Each row of a before or after table is a point. One or more steps were done to the points. Then noise was added and the rows were shuffled. The steps act on columns, c1 being the first. Name the steps. A step turns or swaps two columns, mirrors them in a line or flattens them onto one, adds a multiple of one to another, or multiplies or shifts one. Angles are multiples of 10 degrees, from the lower column toward the higher: turns from -170 to 170, lines from 10 to 170 but not 90. Use the fewest steps. Two steps may share a column if one is a turn and the other turns, adds or multiplies; they go together, in the order done. Otherwise the lowest column goes first.
In the rows, 128 means zero.

Before:
[[172 139]
 [ 73 129]
 [116 190]
 [168 150]
 [ 84 111]
 [126 182]
 [ 67 158]
 [ 74 165]
 [ 90 122]
 [120 194]
 [145 187]
 [108 124]
 [116 200]
 [116 197]]
After (14 x 2):
[[ 72 148]
 [144  85]
 [ 59 113]
 [ 58 116]
 [133  91]
 [ 94  74]
 [132 106]
 [112 171]
 [ 67 120]
 [ 97  65]
 [123  71]
 [ 62 124]
 [106 170]
 [ 73 124]]
Steps: turn c1 and c2 by 90 degrees

Before, 13 rows:
[[ 89 137 132]
 [166 209  96]
 [146 138 148]
 [172 189 149]
 [142 195 171]
 [ 94 192 140]
 [113 141 167]
 [116 141 169]
 [ 84 124 158]
 [199 124  70]
 [ 98 183  37]
 [186 118 157]
 [174 123 154]]
After:
[[ 94 199 211]
 [145 140 134]
 [146 212 124]
 [155 146  95]
 [143 216  89]
 [124 113  92]
 [132 140 106]
 [157 123 112]
 [151 145  97]
 [125 122  95]
 [123 208 101]
 [ 99 234 149]
 [ 75 121 165]]
Steps: multiply c1 by 0.4; turn c1 and c3 by -150 degrees; multiply c2 by 1.3

Before (8 x 4):
[[ 57  51 215 173]
 [142 177 110 109]
 [ 96 185 109 154]
 [134 134 169 167]
 [137 187 172 113]
 [173 150 129 133]
 [107 128  49 184]
 [ 90  83  93 127]]
After:
[[167 122 147  66]
 [125 164 117  78]
 [ 86 158 162 211]
 [204 135 130 105]
 [122 121 113 172]
 [137 181  95 139]
 [172 118 120  76]
 [163 167 144 127]]
Steps: shift c1 by 30; turn c2 and c4 by -80 degrees; multiply c3 by 0.4

Before, 13 rows:
[[249 139 135 127 129  83]
 [ 87 157  92  86 105 154]
 [117 152 160 102 154 142]
 [ 89  99  94 109  96 115]
 [ 83 151  91 104 109 118]
 [118 143  85 115 119 161]
 [159 150 123 126 161  91]
 [121  98 116  71 207 128]
 [128 149 150 123 128 137]
 [134 144 109  92 163  90]
 [142 139  93 183 113  89]
 [246  99  87 118 150 120]
 [115 160 134  98 129 115]]
After (13 x 6):
[[107 184 179 161 161 145]
 [109  70 176 136 167 120]
 [109 160 128 174 109 103]
 [109 174 183 143 153 121]
 [ 90 152 126  72 123  99]
 [ 93 151  11 127 127  96]
 [ 92 158 152 138 142 152]
 [148 170 121 132 129 133]
 [120  66 139 207  72 130]
 [110 172 102 140  98 101]
 [ 50  71  31 145 111 123]
 [137 191 138 156 137 120]
 [162 177 127 162 113 137]]
Steps: turn c1 and c3 by -110 degrees; multiply c2 by 2; turn c4 and c5 by -160 degrees; multiply c6 by 0.7

Before (9 x 8):
[[126  73  70 107 112 103 132 114]
 [153  90  94 215 148 147 112 149]
 [ 90  92 110 107 102 138 113  59]
 [ 65 192 132 147 151 135 121 186]
 [ 96  39 133 237 141 104 102 177]
 [ 64 167 139 148 175 123 182 146]
 [108  76  54 115 151 108  84  60]
 [109 120 149 136 204 163 145 206]
 [173 100 108 129 143  91  84  86]]
After, 9 rows:
[[135  61 101  90 230  76  69 142]
 [148 145 112 187 174  58 110  79]
 [131 148  66 140 159  70 187 106]
 [ 57  68 107 156 129 182 108 157]
 [108  69 172 139 137 167 127 170]
 [112  99  85 118  93 202 103 133]
 [ 74 102 126 125 103 136  80 150]
 [ 97  93 154  98 217 106 103 109]
 [141 198  62 161 169 109 135 127]]
Steps: swap c1 and c3; mirror c2 and c7 in the line at 30 degrees; mirror c4 and c5 in the line at 60 degrees; mirror c6 and c8 in the line at 140 degrees

Before, 11 rows:
[[136  78 156 106 150 122 202  77 101]
 [139  72 120 119 123 161 168 155  88]
 [150 154  85 119 165 199 114 157 243]
 [127  94  76 111 118 116 121 156 137]
 [177 114  76 124 171 122  94 129  87]
 [143 201  54 103 127 136 153 156 148]
 [134 170 223 153 119 104 212 100 115]
 [145  75 123  92 193 129 165 168  99]
 [122 102  56 124 140 104 122 171 136]
 [219  85  51 147 148 110 137 169 152]
 [129  77  53 161 213 148 132 126  89]]
After, 11 rows:
[[131  85  84 157 122 141 157 119 140]
 [120  94  73 179 145 132 165 116 134]
 [135  62 126  93 152 120  53  89 102]
 [142  54 132 128 127 163 134  83  88]
 [149 161 136 155 163 207 162 128 240]
 [216  72  89 201 146 131 158  98 152]
 [131  64 116 209 213 160 123 123  92]
 [144 226  70 169 129 168 140  93 142]
 [130 179 182  69 118  65  63  68 117]
 [177 109  93 164 169 139 145 153  85]
 [143  57 100 106 194 144 146  78  95]]
Steps: multiply c2 by 1.3; turn c3 and c4 by -50 degrees; turn c3 and c6 by -30 degrees; turn c7 and c8 by -120 degrees

Before (9 x 11):
[[146 152 119 135 105 121 153  97 130 129 145]
 [108  95 135 101 107 139 141 119 118 126 116]
 [125  98 132 103 105 125 116 110 119 149 168]
 [113 112 126 104 112 151 131  94 147 144 145]
 [106 129 137 139 144 147 131 106 127 113 140]
 [119 113 127 124 124 147 133 151 114 126 124]
 [147 105 126 110 127 111 129 132 119 119 155]
 [168 112 133 128 113 136  98  80 127 112 127]
 [125 129 120 116 145 130 104 132 108 132 137]]
After (9 x 11):
[[ 84 111 127 106 114 138 131  93 147 146 146]
 [ 67  94 135 101 110 132 141 121 116 127 116]
 [248 110 131 127 111 130  97  81 126 111 127]
 [ 63 129 136 140 144 136 132 106 128 113 140]
 [103 114 127 124 124 136 135 150 112 126 124]
 [184 107 125 108 127 122 130 130 119 120 153]
 [116  98 133 104 105 128 118 111 118 148 168]
 [184 152 117 136 106 124 154  95 132 127 145]
 [119 128 122 114 145 127 103 132 108 134 138]]
Steps: multiply c1 by 3; multiply c6 by 0.4

Before:
[[144 102 126 173 101  89  50  99 162 191 125  80]
 [145 168 100 149 107 128 185 170 118 150  91  63]
 [123 147 176 154 205  67 131 172 125 133 207 106]
 [185 102 126 148  96 161 176 154 102 112  99 104]
 [167 107 116 118  95  55  78 114 216 159 127  98]
 [107 142 113 130 151 147 153 153 114 118  92 124]
 [157 201 177 120 204  95  81 189  88  97 184 106]
 [161 147 100 127 122 140 177 123  96 141 109 126]
 [135 169 102 153  76 153 170 152 105 125 146 134]
 [157  68  87  92  83  68  65  97 146 198 154  71]
 [105 151 158 130 176  85  98 215  87  69 194 102]
 [164 152  56 175 140 147 177 146 101  92 118 103]
 [151 117 126 148 103  32  97 120 117 152 111 111]
 [139 117 136 121  95  84 105  71 139 122 137  60]]
After (14 x 12):
[[150 117 131 169 116 212 130 116 118 101 132 161]
 [112 170 101  92  97 124 117 168 108 140 108  88]
 [173 144 174 150 209 189 108 181 127 160  55 137]
 [149 116 138 161  85 160  84  67 143 138 124 184]
 [132 147 100 119 158 116 101 135  95 106 141  82]
 [114 171  98 114 117 144  42 191 116  89 146 110]
 [115  66  89 194  63 151 108  66 145  80  71 211]
 [180 105 126  89 120 117  82 140 101 123 159 101]
 [154 108 117 184   5 179 126 103 215 100 116 186]
 [ 92 140 114 111 167 111 112 164 111 118 166 107]
 [137 155 156 153 213 162 119 230  89 210  99 168]
 [205 205 179 155 242 148 130 223  90 181  96 180]
 [138 100 126 117  64 186 124  87 163  73  99 219]
 [ 94 149  55  80 163 145  81 158 100 153 156  97]]
Steps: add 1 times c3 to c1; add 0.5 times c2 to c8; turn c4 and c6 by 140 degrees; add -1 times c9 to c5; turn c7 and c12 by -120 degrees; turn c10 and c11 by -150 degrees

Before, 10 rows:
[[140 172 109 133 104 119 166 124 143 115 145  94 128 143]
 [101 165 135 154 109 173  93 137 167 118 121 177 136  63]
 [161 162 133 142 142 129 106 130 103 207  98 143 131 141]
 [144 119 110 133  57 145 140 124 128 109  96 154 148  68]
 [153 149 134 151 130 113 126 157 154  86 176 123  94 129]
 [ 88 153 119 124 133 133 150 178 143 123 109 127 155 121]
 [122 169 122 108 133 154 129 116 168 129 142 156 140 168]
 [101 147  87 121 130 120  80 126 170 124 129 121 155 110]
 [164 145  94 124 130 136 148 143 131 145  89 112 128  89]
 [162 152 139 104  90 107 138 119 150 160 138 145 129 133]]
After:
[[113 131  98 126 129 138 177 143 148 145 177 112 128  91]
 [108 130 109 137 127 144 158 125 119 108 159 154 145  66]
 [184 152 136 138 126 114 121 157 148  86 127 124  88 128]
 [116 168  87 130 127 120   5 127 147 125 106 121 156 109]
 [137 168 122 112 129 153 132 113 168 126 116 158 144 169]
 [117 103 134 142 129 128  74 127 161 208 174 143 128 140]
 [150 146 109 134 129 117 221 126 174 116 130  93 127 145]
 [ 88 143 121 135 128 132 183 175 153 123 107 127 153 122]
 [107 166 135 154 125 173  38 135 167 116 107 179 125  62]
 [151 154 136 108 130 107 154 117 153 160 153 145 143 137]]
Steps: mirror c1 and c11 in the line at 30 degrees; swap c2 and c9; turn c4 and c13 by -20 degrees; multiply c5 by 0; multiply c7 by 2.5

Before:
[[114 143 108 139 119 135 104 174 148 121 133 110 126 129 132 156 130 122]
 [129 136 115 141 133 125 158 126 127 147  88 110 127 123 104 134 129 149]
 [133 131 128 152 131 171 120 121 129 148 132 130 152  98 105 169 153 118]
 [126 133 150 124 101 117 137 160  90 153 150 142 150 136 113 117 131 119]
 [130 138 104 148 103 144 130 172 118 126 131 141 134 160 107 116 145 127]
 [118 135  98 107 119 159 134 127 136 166 123 123 124 127 136 132 137 125]
 [115 168 106 128 134 127 117 139 128 121 122 163 113 144 100 120 164 129]
 [ 97 144 134 124 158 143 169 132 114 149 134 113 116 110 142 139 113 109]
 [155 154 163 106 136 141 116 144 111 109 137 134 111 108 125 109 149 113]
 [ 92 127 150 133 179 155 136 115 130 128 128 158 146 152 107 126 142 141]
 [132 125 119 139 114 135 144 116 123  91 100 122 132 127 157 133 163 157]]
After:
[[127 134 150 124 201 116 137 160  91 103 131 143 151 128 146 124 132 120]
 [ 92 127 152 133   8 137 135 114 128 136  86 158 146 127 143 112 141 118]
 [154 155 162 107 112 154 116 143 112 132 113 133 110 128 144 138 150 152]
 [119 135  99 108 148 154 133 127 137  97 139 122 123 129 119 132 137 106]
 [114 143 107 140 152 129 103 174 149 128 130 108 126 130 105 113 130 137]
 [130 140 103 147 187 146 130 172 118 128 146 139 134 127 151 121 144 130]
 [ 97 144 135 125  61 128 170 132 116  99  97 113 116 128 111 131 112 128]
 [133 132 128 149 122 175 120 123 127 105 121 129 152 127 112  83 152 122]
 [116 167 105 126 112 120 116 140 127 135 129 164 112 128 153 114 163 132]
 [132 126 119 140 151 135 144 118 121 175 165 121 133 128 105 148 165 128]
 [127 134 115 142 102 127 157 127 127 125 163 110 127 127 138 105 128 101]]
Steps: add 0.5 times c1 to c6; multiply c5 by 2.5; turn c5 and c11 by -160 degrees; turn c10 and c18 by -140 degrees; multiply c14 by 0; turn c15 and c16 by 130 degrees

Before (13 x 20):
[[111 156 121  93 149 120 129 155 115 100 134 115 126 113  75 101 197 140
  130 151]
 [113 107 121 115 143 124 168 140 126 168 123 155 119 161 137 169 129 131
  138  95]
 [129 106 128 104 104 140 133 151 129 129 110 161 122 141 118 189 115 141
  123 114]
 [ 71 105 108 104 122 143 155 157 137 156 104 173 113 126 119 150 133 152
  125 124]
 [100  91 132 103 127 133 125 153 163 162 110 188 124 176 119 147 126 113
  124 116]
 [126 136  92 147 125  96 112 135 128 130 137 142 102  91  83 128 134 136
  102 109]
 [147 116 107  86 136 135 132 139 110 124 163 162  86  85 101 124 121 116
  103 116]
 [165 156 113 105 106 131 119 104 131 161 131 146  83  64  95 122 131 119
  111 126]
 [109  97 111 103 145 129 163 132 131 148  78 188 133 146 103 179 123 111
  110 107]
 [ 94 176  91  95 142 143 125 154 114  76 110 103 100 141 105  77 174 128
  118 130]
 [ 90  99 125 118 147 140 110 142 104 180  99 173 131 144 120 179 105 122
  128 115]
 [135 167 113  95 120 105 135 120 113 128 147 170  96 102  80 124 102 137
  130 125]
 [103 152  76  67 133 127 126 126 125 107 146 110 128 141 101 104 168 144
   96 156]]
After (13 x 20):
[[181 104 106  99 155  83 209 151 134 157 103 121  92 125 120 149 131 155
  128 123]
 [117 106 128 104 148  89 142 150 128 133 111 124 104 140 116 191 114 145
  122 115]
 [148 106 123 117 121 100 248 135 123 168 128 119 104 161 136 168 124 130
  135  96]
 [168 174  92  93 126 150 119 153 116  75 109 149  79 141 104  79 172 124
  116 128]
 [150 157 122  94 114 147 128 157 117 103 130 130 106 111  72 103 199 137
  131 151]
 [166  99 124 119 122  82  73 141 103 181  98 118 108 143 118 176 103 121
  126 119]
 [118 171 112  96 135  94 151 119 112 130 145  96  75 103  76 120 102 136
  133 127]
 [153 155  80  70 133 146 118 127 122 108 144 131 107 141 102 106 167 143
   91 159]
 [116 115 109  88 116  95 138 137 108 121 162 121  66  85 103 126 122 115
  103 112]
 [132 134  95 146 131 123  81 135 126 127 137 103  83  90  80 128 134 132
  100 108]
 [ 88 156 111 106 137 105 102 103 135 159 132 125  61  63  93 123 128 123
  108 121]
 [151  89 133 103 137  74 118 156 161 164 115 110 106 177 120 148 125 112
  123 119]
 [153  98 112 103 118  73 231 129 131 148  79 108 114 145 102 180 124 113
  106 108]]
Steps: turn c1 and c5 by -160 degrees; multiply c6 by 0.7; turn c6 and c12 by 110 degrees; multiply c7 by 3; shift c13 by -20

Before:
[[ 78 127 133 154 128 107 104 150 178  81 156  73 209 166  93 153  80 114
   83 195]
 [147 166 160  73 150  67 101 135 145 221  93 162 134 138 153  79 136 167
  184 183]
 [113 164 141 208 168  99 101 137  86  83  90 148 155 149  87 170 154 162
  203  59]
 [107 124 145 173 142 210 157  22 106  99 136 125 105  49  67 153 188 172
  129  82]
 [131 136 150 114 154 196 108 105 162 135  73 100 138 121  68 102 167 112
  153  79]
 [ 77 145 157  69  83 102 150 123 183  96 146  80 155 231  84 175  84  97
  123 189]
 [123 107 136 164 206 213 173  46 115  67 133 132  95 136 108 134 179 139
  157 111]
 [ 89  99 179 123  93 107 144 135 129 145  95  61 136 147 132 192  87 103
  123 201]
 [109 156 101  76 160  77 158 163 115 145  99 149  69 111 141 104  82 187
  199 195]]
After, 9 rows:
[[ 88  97 174 124  89 142 102 135 128 140  92  61 134 143 138 196  83 101
  126 200]
 [ 77 152 158  75  85 148 100 122 186  94 148  75 152 235  83 175  78  93
  127 191]
 [129 139 150 113 153 102 194 102 162 136  76 100 143 117  68 103 167 112
  149  76]
 [105 124 145 174 135 158 205  21 106  94 136 125 110  50  63 163 183 174
  134  77]
 [122  99 133 172 208 176 214  51 112  66 134 136  99 132 108 132 179 141
  161 114]
 [111 163 103  74 159 160  72 164 118 149  93 151  71 110 141 103  85 190
  200 197]
 [106 176 139 210 171 101  98 135  89  87  92 151 154 148  87 172 151 162
  206  57]
 [ 69 123 137 150 130 104 110 153 174  78 155  75 207 164  97 155  80 112
   85 192]
 [150 185 165  76 150 114  67 135 151 223  93 167 139 134 153  86 138 165
  186 186]]
Steps: multiply c2 by 1.3; swap c6 and c7
